Each row is a point. Each copy is the shape, with its points in the same order, turned, moved and blurred by noise. Say if it was mirrored as well.

Shape (5 x 2):
[[-49 -29]
 [-19  48]
 [ 31 -51]
 [ 33  15]
 [  4 -45]]
Copy 1 (5 x 2):
[[  2  57]
 [ 52 -16]
 [-57  -7]
 [ -5 -47]
 [-41  14]]
Copy 1 is: only turned
Copy 2 (5 x 2):
[[ 37  29]
 [-46  49]
 [  7 -57]
 [-51 -17]
 [ 17 -24]]
Copy 2 is: mirrored
Copy 3:
[[ 30 -47]
 [-54 -31]
 [ 34  32]
 [-31  25]
 [ 29   6]]
Copy 3 is: only turned

Shape, 8 rows:
[[ 25   7 -33]
 [ 28 -32 -30]
 [-16  31 -37]
 [ -4  57  23]
 [-57 -44  26]
 [ 34 -28  38]
 [-13  58  37]
 [-29  50 -40]]
Copy 1 (8 x 3):
[[ 43  -8   2]
 [ 23   7 -34]
 [ 35   8  42]
 [  4 -48  57]
 [-62  31   6]
 [-17 -35 -30]
 [-10 -50  69]
 [ 37  22  70]]
Copy 1 is: only turned
Copy 2:
[[ 24 -13 -33]
 [  8 -47 -40]
 [ 41   1  10]
 [ -7  42  23]
 [-30 -64  45]
 [-59 -24 -28]
 [-13  46  32]
 [ 55  12  27]]
Copy 2 is: mirrored
Copy 3, 8 rows:
[[ -3 -16 -34]
 [ 10  13 -60]
 [-42 -12   6]
 [  6 -31  45]
 [  1  77  28]
 [ 69  25   1]
 [ 10 -33  63]
 [-57 -18  14]]
Copy 3 is: mirrored
Copy 4:
[[ 43  -2  34]
 [ 45  34  23]
 [ 45 -39   8]
 [-17 -52  20]
 [  0  18 -69]
 [-21  41  20]
 [-30 -56   9]
 [ 48 -61   2]]
Copy 4 is: mirrored

Shape, 9 rows:
[[-22  33   1 -22]
 [-30  -4 -31 -50]
 [-12  -5 -43 -45]
 [  3  34 -22  37]
 [  8   2  -3  58]
 [  5  90 -20 -32]
 [ 25 -18   2  28]
 [ 16 -43  -4   5]
 [ 20  19  13  -6]]
Copy 1 (9 x 4):
[[ 10 -31  43  -4]
 [ 13   2  59  41]
 [ -2  17  49  38]
 [-21 -32 -20  -3]
 [ 10 -26 -49   2]
 [-44 -29  58 -38]
 [ 23   9 -35   0]
 [ 40  25 -18  23]
 [ 18  -2  10 -26]]
Copy 1 is: mirrored
Copy 2, 9 rows:
[[-39  30  -7 -28]
 [-26  17 -60 -25]
 [-16  17 -59  -5]
 [-37  -1  29  21]
 [-11 -27  44  11]
 [-62  81   3  11]
 [ 21 -14  21   2]
 [ 31 -20  -9 -11]
 [  2  32  18 -12]]
Copy 2 is: only turned
Copy 3 (9 x 4):
[[-17 -17 -52 -42]
 [-39 -54 -51  -6]
 [-38 -42 -50  14]
 [ 32  20 -49 -11]
 [ 47  11  -6  -8]
 [-33  30 -95 -43]
 [ 17   6  11   0]
 [  0 -20  20   8]
 [-17  16 -17 -28]]
Copy 3 is: mirrored
Copy 4:
[[-30  20  26  11]
 [-61 -12   8 -22]
 [-54  -2  -5 -35]
 [-11  53 -29  24]
 [  9  28 -52  41]
 [-23  76  44 -16]
 [ 18   2 -44  11]
 [  1 -26 -44  -2]
 [ 13  19   4   3]]
Copy 4 is: only turned

Shape (7 x 4):
[[-24 -27 -26 -19]
 [ -3 -16   1  31]
 [-49 -30 -25 -35]
 [ 57  16  54   9]
 [ 37  -5   7  38]
 [-16 -25 -63 -41]
 [ 35  54  32  44]]
Copy 1, 7 rows:
[[-51 -32 -27 -10]
 [-39  29 -23  12]
 [-61 -56 -18  -3]
 [ 37  50   8  -7]
 [ -9  52 -33  -6]
 [-46 -54 -63 -25]
 [ 36  58 -28  40]]
Copy 1 is: mirrored
Copy 2:
[[-24  -2  23 -15]
 [  6 -47  10  14]
 [-26  23  40 -19]
 [ 24 -31 -74  54]
 [  9 -62 -35  21]
 [-26   9   6 -51]
 [ 70 -50 -57  32]]
Copy 2 is: mirrored
Copy 3:
[[-19 -13 -16 -21]
 [  9 -18   3  31]
 [-38 -11  -7 -40]
 [ 90 -44   5  21]
 [ 44 -27 -11  46]
 [-31  -9 -56 -38]
 [ 88  11  11  42]]
Copy 3 is: only turned

Shape (11 x 6):
[[  2   4  12 -17 -17  27]
 [ 15  -2  -5  44 -13  32]
 [ 20  27 -44  -2  34  23]
 [ 16 -10 -35 -10 -38 -14]
 [ -9 -14  46 -16 -46  13]
 [-22 -15 -38  10 -45  36]
 [ -7  29 -41  -9  -2  10]
 [ -9 -11 -26  31  31  23]
 [ 13  40 -42  35 -16  17]
 [  5   1 -46  55 -24 -78]
 [  1  12 -23 -18 -50  29]]
Copy 1 (11 x 6):
[[ -1  -3 -22 -18 -31 -22]
 [-18   8 -14  -1 -49  25]
 [-40 -25  -7 -47   8  27]
 [-18 -15 -51  11   1 -11]
 [ 39   9 -21  18 -45 -47]
 [-48  29 -42  -2 -25 -21]
 [-24   3 -12 -34  14   7]
 [-47 -15  18   0 -18  19]
 [-19  23 -30 -26  -3  45]
 [-15  10 -23  61  52  47]
 [-15  17 -54 -21 -20 -15]]
Copy 1 is: only turned
Copy 2:
[[-30  29  -6 -33   7  11]
 [  6  34   6  -3   4  56]
 [ 42  -2   9 -46  -5  10]
 [-17  -6 -42 -50  -4  54]
 [-72  39 -22 -16   7  20]
 [-30  25  12 -55 -17  74]
 [ 10   8  -7 -57 -30  21]
 [ 12  -9  36 -11 -11  38]
 [ 37  33 -12 -35 -29  51]
 [ 12 -36 -63   7 -57  80]
 [-24  38 -19 -67  -7  42]]
Copy 2 is: mirrored
Copy 3 (11 x 6):
[[ 26  13   4  -3  11  33]
 [ 16  12 -36  34  21  19]
 [ -6  48  23  39  29 -16]
 [ 50  28 -19  -3 -11 -28]
 [ 39 -21  -7 -20 -13  51]
 [ 23  61 -46   0 -14  22]
 [  7  48   5  23  -8  -9]
 [-34  32 -22  26  25  -2]
 [ 20  42 -15  62   8 -13]
 [ 17   0 -54  35 -44 -78]
 [ 48  48   2  -4 -11  25]]
Copy 3 is: only turned
Copy 4 (11 x 6):
[[  7  15 -17 -22  17  -6]
 [ 40  27   5 -36 -20  28]
 [ 14  17  -8  21  16  64]
 [ -6  21 -30  10 -41   2]
 [ -1   9  -9 -43   2 -50]
 [ 56  23 -36   1 -25 -12]
 [ 16  31 -13  32   5  21]
 [ 47  -9  14   3  -6  41]
 [ 30  62   3  10 -17  40]
 [ -6  29  43  35 -95  13]
 [ 17  44 -43  -1  -4 -11]]
Copy 4 is: mirrored

Shape (14 x 8):
[[-52 -14  23  37 -24  29  21  -6]
 [-29  17  12  25 -15   7 -15  -8]
 [ 27  64  11 -62  35  15 -19 -11]
 [ 17  14 -18 -41  65 -13 -67  29]
 [ -2 -22  -6   4 -33  43   0 -45]
 [ 26  26 -27 -15  39 -38 -38   0]
 [-14  30  34  35  -5  25 -40  50]
 [-35 -19  25  21  -8  22   7 -17]
 [ -2  -4 -16  14  -4 -35  28 -47]
 [ 10  43 -45 -16  51  25  -6   0]
 [-31 -18  -1   5 -23   6  32 -12]
 [ 31 -15  -2  25  -5  12  32 -33]
 [ 27  24  15 -38  59  11 -24  44]
 [ 18  26 -33 -30   4 -27 -30  49]]
Copy 1:
[[ -6 -12 -68  -1  26 -20  17 -10]
 [ 10  -1 -22  10  10   8   2 -29]
 [  8  42  56  12  10  60  27  44]
 [-32  44  84 -26  12  44  30 -24]
 [ 46   4 -24 -22   3 -24  39   4]
 [ -8  15  81 -10  -6  18  -7 -14]
 [-35   7 -34  14 -21  47  24 -41]
 [  0   6 -42  -7  19 -21  20  -5]
 [ 14  -2  22 -10   0 -50 -23  18]
 [-12   2  62  25   2  13  55  12]
 [  4 -25 -22 -19  19 -22   3  15]
 [  7   4  -3 -20 -30 -50  24  28]
 [-56  45  47 -16  -7  56  38  14]
 [-15 -20  59 -25  -4  57   5  -2]]
Copy 1 is: only turned
Copy 2 (14 x 8):
[[  8 -22 -27  38 -32  33  38  34]
 [  1 -23 -26   3 -20   9   0  36]
 [-88   5 -24 -27  41 -33 -13   8]
 [-38 -26  -8 -39  32 -26 -39 -58]
 [ -8  41 -21  36  -9  37  -4  29]
 [-12  -3   4 -34  17 -51 -33 -17]
 [  3 -54 -53 -43   9  29  16  15]
 [ -3  -7 -27  29 -34  21  25  15]
 [ 12  30  16  24 -26 -40   5  29]
 [-28 -13 -24  19  62 -39 -21  -4]
 [  1   1  13  38 -16  12  29  30]
 [ 13  50 -19  21   4 -12  30  21]
 [-49 -20 -23 -39  45 -21  15 -44]
 [ -8 -26  32 -45  47 -11 -17  -6]]
Copy 2 is: mirrored
Copy 3 (14 x 8):
[[  0 -46 -16  11 -26  12  -8  40]
 [-12 -15 -10  19 -19 -10  14   6]
 [-46  20  41 -54   3 -37  12 -57]
 [-12  12  26   6  24 -57 -28 -95]
 [-45 -12 -16  -2 -15  52 -10   3]
 [ -3  43  34  15  13 -29 -11 -61]
 [-31 -36  -3  33 -42 -65   0 -11]
 [-14 -37 -12   4  -1   4 -15  26]
 [  8  33  23  14  12  41 -13  18]
 [ -1  35   5 -38 -25 -24 -25 -61]
 [  4 -31  16   4 -13  36  -8  17]
 [-32  23  14  -3 -17  33 -46  22]
 [-25  -6  42 -23   3 -67 -39 -60]
 [ -4   4  59  24 -28 -23  -6 -75]]
Copy 3 is: only turned

Shape, 15 rows:
[[  5  23  -9  22  -2  -6   5 -10  68]
 [ 20  -6 -12  12 -14  18 -34   2   8]
 [ 22 -19  -2  -3  23  -8  11 -34   9]
 [ 10  -4   7  24  18   6   6  -7  -4]
 [  3  -8   2  19  17  12 -33   6  -1]
 [ 22  42  15   3  12 -16  -9 -22   7]
 [ 19 -14  10   4 -11  22   8   9   8]
 [  7  -5 -17  12   3 -18   6   6  -6]
 [ 20  -5   8  -7 -10  21  11  10  -4]
 [ 19  -5  22   8   6 -17 -28   8   8]
 [ 16 -15  -5  14 -16  -1  10 -10  -5]
 [ -5  10  13  15   3  -5 -56  11  -4]
 [ 10 -11  16 -95  40  22  11  -7   0]
 [ 21  -7  20 -46  11  -8  -1   9   6]
 [-27   1  18  19 -13  10 -44 -11  12]]
Copy 1:
[[ 46  31 -23 -10 -13   1  -5 -23  28]
 [ 20  -2  14   2  13  25 -14  23  38]
 [  2   2  20 -23   9  -4 -32 -20  -6]
 [-13   8  20  -1  -9   1 -19 -10  23]
 [  3 -18  18  15  -6  21 -19   3  29]
 [ -1  22 -17  -9 -26  14 -33  13  -7]
 [-11  14  15  -9  21  22   3  -6  31]
 [  4   8  28   1  -4  -6   6   6   3]
 [-19  18  13  -4  23  23   1   2  19]
 [  3 -11  13 -14 -20  36  -9   7  13]
 [ -6  11  22 -20  12  -5   0  10  19]
 [  6 -28   0  15 -24  33 -11  28  27]
 [-29 -10 -10   7  60  49 -19 -33 -55]
 [-12   1   3 -12  17  46  -1  -8 -25]
 [  5 -34 -22   1  -8  10  -8  13  46]]
Copy 1 is: mirrored
Copy 2 (15 x 9):
[[ 25  19  -2 -23   4 -12  -6 -65   0]
 [-38   2  19  -6  18  -5 -23 -35 -23]
 [  1 -24   1 -11  18 -19   3  -4  23]
 [-16  11  -1 -19  23 -13   3   7   4]
 [-28  11  -3   7  32  -1 -14  -7 -12]
 [ 24  11  32 -16   8  -7 -28  -5  14]
 [-39   4  -3 -24   4   0  -7 -19   6]
 [ -8  -2  -2 -14  -2 -19  -3   5 -20]
 [-37   1   5 -34  -4   4 -12 -10   6]
 [-18  10   1   8  11 -19 -39  -5   7]
 [-29  -7   5 -20  -4 -27   3  -7  -5]
 [-22  28  15  28  20   6 -36  -6 -21]
 [ -8 -57  -8  -8  -6  63 -18   9  53]
 [-12 -19  -6 -12 -11  19 -39  -1  30]
 [-26  32  22  33  12   3  -4 -28  -6]]
Copy 2 is: mirrored
Copy 3:
[[ 25  14  42  12  -5  27 -41  11  33]
 [ -6   6  -1  35 -10  15 -24 -24 -11]
 [-21 -15   6  18 -24  -7  -1  19  32]
 [-10   2   5   0 -19 -10  -5 -19  23]
 [ -6  19  -7  29  -5  -2  -4 -31  13]
 [-11 -17  10   4  24  -5 -38 -10  39]
 [  0 -10  23  11 -15   3   3 -19 -11]
 [-11  16  -2  -3  -7 -10 -13   7   1]
 [  0 -20  14   6  -5  -2   6 -16 -13]
 [-25  14  21  31  12 -11 -14 -19  11]
 [-22  -2   9  -2 -20   6 -10  -3  -6]
 [-19  29  -6  32  28   6 -20 -40  13]
 [  9 -56  -6  43  36 -16  58  32  15]
 [-11 -21  20  31  31 -18  15  13   1]
 [-18  25   6  24  12  42  -4 -37  20]]
Copy 3 is: only turned

Shape (14 x 11):
[[ 19 -46  19 -42  -3   1 -53  25 -27  41   5]
 [-28  -3 -14 -16 -20   3  -5  10  15  19 -12]
 [ -2  12  -1 -43  -6  46  21   9 -42 -10 -28]
 [-34  14 -27 -14   0  34   4   2  21  34  17]
 [  0   9   6  -4   9  24  16  10   2  34  41]
 [  8  14  29  -6  11  24   8  21   0   3 -29]
 [  7  25 -13 -24 -15 -11  14   1  -2  -5  -6]
 [  1 -16 -36 -39 -40  47   9  -3  25  18  -1]
 [ 27 -25 -42  14  -2  12  20   8  -8  18  -5]
 [ -5   0  -1   3  25   0  21 -21  10  24 -14]
 [ 15 -10  15  18   1   5 -27 -11 -10   3 -37]
 [-13  -4 -27   1  -3  -4  16  18  14  37  -7]
 [ 12  30 -12  -2  34  29  17   4  21  -5  10]
 [-40 -10  16 -18  25 -31  15  29   2  13  58]]
Copy 1, 14 rows:
[[ 12   6 -17  14  95 -27 -10  33  -3  -4  19]
 [  2 -11 -10  12  18 -13  17  -3  20  26 -16]
 [-51  -9 -55  16  30  13  33 -12   4 -11   4]
 [-10   6 -14   2   1 -23  14  16  40   6 -43]
 [  9   2 -18 -12  15  -5  23  37  10 -28 -35]
 [-12   2 -20   5  26   7  14 -24 -29 -17 -20]
 [  6  -8 -23   9   7  25  27 -10  24  -2  13]
 [-11 -22 -38  27  -4 -52  24   8  34   1   5]
 [  3   9 -29  -7 -12 -14  23  36 -16  14  25]
 [ -5  24  16 -14   4  -4  35   0   3  -2  -5]
 [-16   9  19  26  22   5   1   1 -36   1  14]
 [ 19  14 -19  -5   5 -13  27  12   8  30 -16]
 [ -7   9 -17 -25 -19   6   3  -9  10 -34 -16]
 [ 24 -20   2 -59  52  19  23  26  31   5 -36]]
Copy 1 is: only turned
Copy 2:
[[ -1  51 -37  49  -8  -3  11 -46  25  29 -30]
 [  3  30   4   7  11 -32 -16   2   8 -17 -17]
 [-11  16 -38  10  48   3 -15  36 -15  32  15]
 [-25  -5   5  -2  27 -57 -13   7  10 -10 -20]
 [-16 -23 -16  13  -6 -44 -13  -5   7  -4 -14]
 [ -5  -2 -22  26  18  10  13  12  -7 -20  15]
 [ -6  22  -3 -13  -5 -21 -16  11 -19   5  20]
 [ 12  18 -14 -30  55 -36 -29 -18 -11   9 -14]
 [ 14  -1 -15 -29   4 -12  22   0 -19  14 -41]
 [-27   1 -13 -23  -7  -1  10  10  16 -19 -16]
 [ -6  17  14  10   4  40  29  -4  19  -2  -2]
 [  9  14  -4  -7   3 -38  10   4  -2 -16 -29]
 [-41 -29 -12  -5   9 -21   2   8 -26  -9  -3]
 [-29   9 -21  41 -55 -38 -43   7  -5 -24 -39]]
Copy 2 is: mirrored
